Every row gives one point. Each copy is the shape, with its points in the same order, stretched, turned, moved and blurred by noise. Say if it was mirrored as well.

Shape, 6 rows:
[[ 18.9   0.8  21.5]
 [  6.4   7.7  10.1]
 [ -5.9  -1.0 -10.2]
 [ 24.5   6.4  11.2]
 [-13.0 -25.8  -7.7]
 [-10.2 -24.9 -32.1]]
Copy 1, 6 rows:
[[ -2.7   7.7  27.1]
 [ -6.6   2.9   7.2]
 [  4.3  -8.0 -18.0]
 [  1.8  18.8  12.3]
 [ 11.7 -33.1  -8.4]
 [ 29.8 -23.4 -29.1]]
Copy 1 is: only turned
Copy 2, 6 rows:
[[  1.1  13.9 -28.2]
 [ -7.1   9.3 -13.0]
 [ -6.6  -7.6   0.5]
 [  5.5  19.9 -15.7]
 [ -1.7 -31.1 -13.9]
 [ 10.0 -31.1  13.6]]
Copy 2 is: mirrored
Copy 3:
[[ -6.8   4.2  41.6]
 [ -6.9  12.4  21.1]
 [ -5.4   1.3  -4.8]
 [-16.7   1.5  35.2]
 [ 10.3 -15.5  -5.3]
 [ -0.7 -25.8 -24.7]]
Copy 3 is: mirrored

Shape, 10 rows:
[[ -3.9   4.6   0.1  -3.0  -1.6 -15.6]
 [  5.6  10.3  -9.3  -0.1  15.8 -12.9]
 [  1.9  -8.0   7.3  14.3  -7.8  -6.1]
 [-53.5  -2.8   0.8   7.7  20.9  -0.3]
 [  8.6   1.7 -13.4 -32.1  -1.5 -11.0]
 [ 21.6  -0.9 -14.0   7.7  -5.5   6.1]
 [  8.7 -42.5 -14.9   7.9  -1.2 -15.5]
 [ 25.6   1.5 -12.8   6.7  12.3  21.7]
 [ 21.6   8.4  45.6  15.4   6.1 -14.6]
 [ -4.4   3.0  -2.8   9.8  11.3   3.6]]
Copy 1, 10 rows:
[[ -4.8  11.4   8.0   0.6   1.0 -10.2]
 [  5.6  11.2   8.6  -8.8  22.4  -1.0]
 [ -0.9   4.6  10.6  -1.0 -17.9  12.7]
 [-57.1  13.3  38.5  20.9  19.3   1.2]
 [ -0.8  -4.7 -18.9  -4.5  11.9 -23.2]
 [ 13.2  -4.6 -14.5 -11.3   1.6  19.6]
 [-25.6  -9.2   8.4 -38.9 -28.5   9.2]
 [ 12.9 -15.7  -6.1 -13.3  24.6  23.9]
 [ 42.7  -5.9  42.3  11.0 -11.2   4.1]
 [ -7.3   0.6  11.1   2.4  13.1  11.3]]
Copy 1 is: mirrored
Copy 2, 10 rows:
[[  3.8   7.9  -1.2   6.0  11.7  -4.1]
 [-14.3  11.3  -0.4  13.3   7.4 -21.4]
 [  9.0  -5.1  11.8  16.7  -0.5   6.4]
 [-37.0   4.2 -19.3  12.6  16.6  43.2]
 [  0.2  -2.4 -14.3 -19.5   9.7 -31.8]
 [  1.0  -6.7   8.8   5.6 -23.2 -19.8]
 [ 15.8 -34.2 -19.1  23.6  -1.7 -12.7]
 [-23.6 -12.9  17.6   4.9 -25.8 -26.1]
 [  8.2   5.7  55.0  25.9  23.8  -6.3]
 [-18.8   0.5   5.7  12.5  -4.1   1.8]]
Copy 2 is: mirrored
Copy 3:
[[ -2.7   2.7   7.7  -9.6   1.0 -13.9]
 [ -1.6  10.5  -8.7  -6.6  12.5 -13.3]
 [  6.2 -14.3  19.0   2.9  10.0  -3.4]
 [-37.9  -7.1  -2.9  14.6 -12.5  12.6]
 [ -5.1   2.5  -2.4 -40.2   1.7 -19.2]
 [ 21.3 -19.1  -2.6  -7.9  14.4  -6.7]
 [-19.8 -39.2  12.3 -13.5  27.3 -23.4]
 [ 21.1 -13.4 -13.3  -5.7  23.1  10.8]
 [ 11.8  24.5  42.0  12.8  25.4  11.8]
 [ -1.1  -5.2  -4.1   4.7   7.9   3.9]]
Copy 3 is: only turned

Shape, 13 rows:
[[ -7.6   2.0  16.1   5.6   1.9  -2.3  17.6 -13.4]
 [ 10.3   0.9   0.7  -2.7  -8.6  -0.5   7.1  -2.6]
 [-26.6 -24.8  -8.7 -15.3   3.6 -30.9  20.4  13.8]
 [ -6.0  -3.5  -9.0   2.3  22.2 -41.7   7.9  13.6]
 [-10.4  11.4  12.8  -3.2  17.2 -10.3 -11.1  32.8]
 [ -2.7  14.2  23.6 -28.3  21.9 -14.3 -32.1  17.9]
 [-34.4  -6.0 -10.1   4.0   4.2 -16.9   8.9 -11.6]
 [-15.9  -5.2  -6.8  -0.8   8.9 -35.4  39.6  -0.2]
 [  7.5   7.0   3.9  -4.7 -17.0  -3.5 -12.0  -9.3]
 [-20.9  -8.3 -17.6  -9.4   2.6 -13.4   7.6  -1.0]
 [  4.4  31.0  21.0  -2.4 -14.4   8.3 -20.1   9.3]
 [ 19.2  12.1   1.3   0.0   0.3  20.2   2.2  -6.7]
 [ -6.5  -9.8  14.8  13.7  -2.6  -2.7  -4.3  -2.8]]
Copy 1 (13 x 8):
[[-25.3  -2.2   8.1   0.5   2.4  -2.7  13.5 -23.0]
 [  1.8   7.4  -6.0  -3.5 -10.9   7.7   9.7 -14.0]
 [-40.9 -40.7   4.6 -12.4 -16.0  29.5   5.6  12.3]
 [-12.4 -42.3   7.1 -28.4 -12.0  -7.9  18.9  17.7]
 [ 18.7 -30.7  22.9  -2.7  18.9   8.5   9.7  16.9]
 [ 30.1 -26.5  13.6 -28.3  39.7  29.0  17.4  -1.5]
 [-42.6 -18.2   5.4  -9.2   7.3   0.6  -8.1   8.0]
 [-46.5 -22.5   9.8 -14.0 -22.6  -0.7  26.9   8.1]
 [  8.5  12.5  -0.1 -20.0   1.3  13.1  -7.4 -19.4]
 [-26.2 -18.8  -5.1  -9.2   0.7  17.0  -2.1   9.7]
 [ 33.3  22.0  22.3  -6.7  17.2   9.9   0.3  -7.0]
 [ 15.7  14.7 -14.8  12.3   7.6  -1.9  13.0 -15.2]
 [ -8.2 -12.8   7.3  -2.2  -2.8  -1.5 -11.8 -20.7]]
Copy 1 is: only turned
Copy 2, 13 rows:
[[  0.0 -10.6  -3.4   0.4  22.1 -14.4  -6.6  -3.4]
 [ 21.7   5.6   5.5  -7.4   5.9  -5.5   2.5  -3.2]
 [-13.0 -13.2 -24.1 -35.1 -17.2  -4.0  15.3   9.0]
 [  8.1 -11.9 -22.9 -26.7 -25.9 -35.5   7.8   8.4]
 [ -7.4   9.8   4.2 -11.9 -21.0  -3.1 -23.5   7.5]
 [  3.4  -9.6  10.4 -18.6 -35.7   9.5 -42.9  -6.1]
 [-13.0 -14.1 -22.6  -4.6  -4.3 -14.2  12.1 -12.8]
 [ -5.8  -3.5 -31.4 -36.2   4.6 -31.0  16.3   4.3]
 [ 21.5  -1.3  17.2  -4.9  -3.7  -1.3   4.7 -18.0]
 [  3.0  -3.0 -26.6 -13.0 -11.9  -1.3  12.6  -5.9]
 [  1.0  20.3  33.6  -4.0  -4.4   1.8 -21.0 -18.2]
 [ 30.6   9.0   9.1  10.9  19.1  -0.3 -11.7  -5.6]
 [  1.0 -20.0  17.4   9.0  -3.6  -5.9  -2.4   2.0]]
Copy 2 is: only turned
Copy 3:
[[  6.7  -4.1  12.5   3.1 -19.9 -20.0   0.3 -21.6]
 [  2.7   5.6   6.0  -7.8 -17.3   1.2  -6.2  -6.3]
 [  2.8 -14.5  13.2  47.9 -11.1   6.9  30.7 -15.7]
 [ 15.0  21.3  -5.7  49.8 -22.0  -1.2  32.2   1.8]
 [ -4.8  15.5  18.2  18.8 -11.3 -24.4  30.7  20.0]
 [-33.2  48.5  30.2  19.5 -12.0 -22.7  28.0  17.2]
 [ -8.6 -10.8  -1.7  39.2  -5.2 -12.0   6.8 -10.2]
 [ 19.9  -8.8  -7.1  39.1 -35.6   4.8  21.5 -21.3]
 [-12.9  18.0  18.3  -4.2 -16.5   0.5 -19.7  10.3]
 [-12.9  -7.8  -4.9  29.1  -3.2   3.3  10.2  -3.9]
 [-18.4  19.0  26.8 -16.1 -19.8 -18.6 -15.2  25.9]
 [ -3.9   7.9  -7.3 -28.9  -9.0  -8.5  -7.8   1.6]
 [  8.4  -0.5  24.8   8.1   0.0 -19.4  -1.4  -4.9]]
Copy 3 is: mirrored
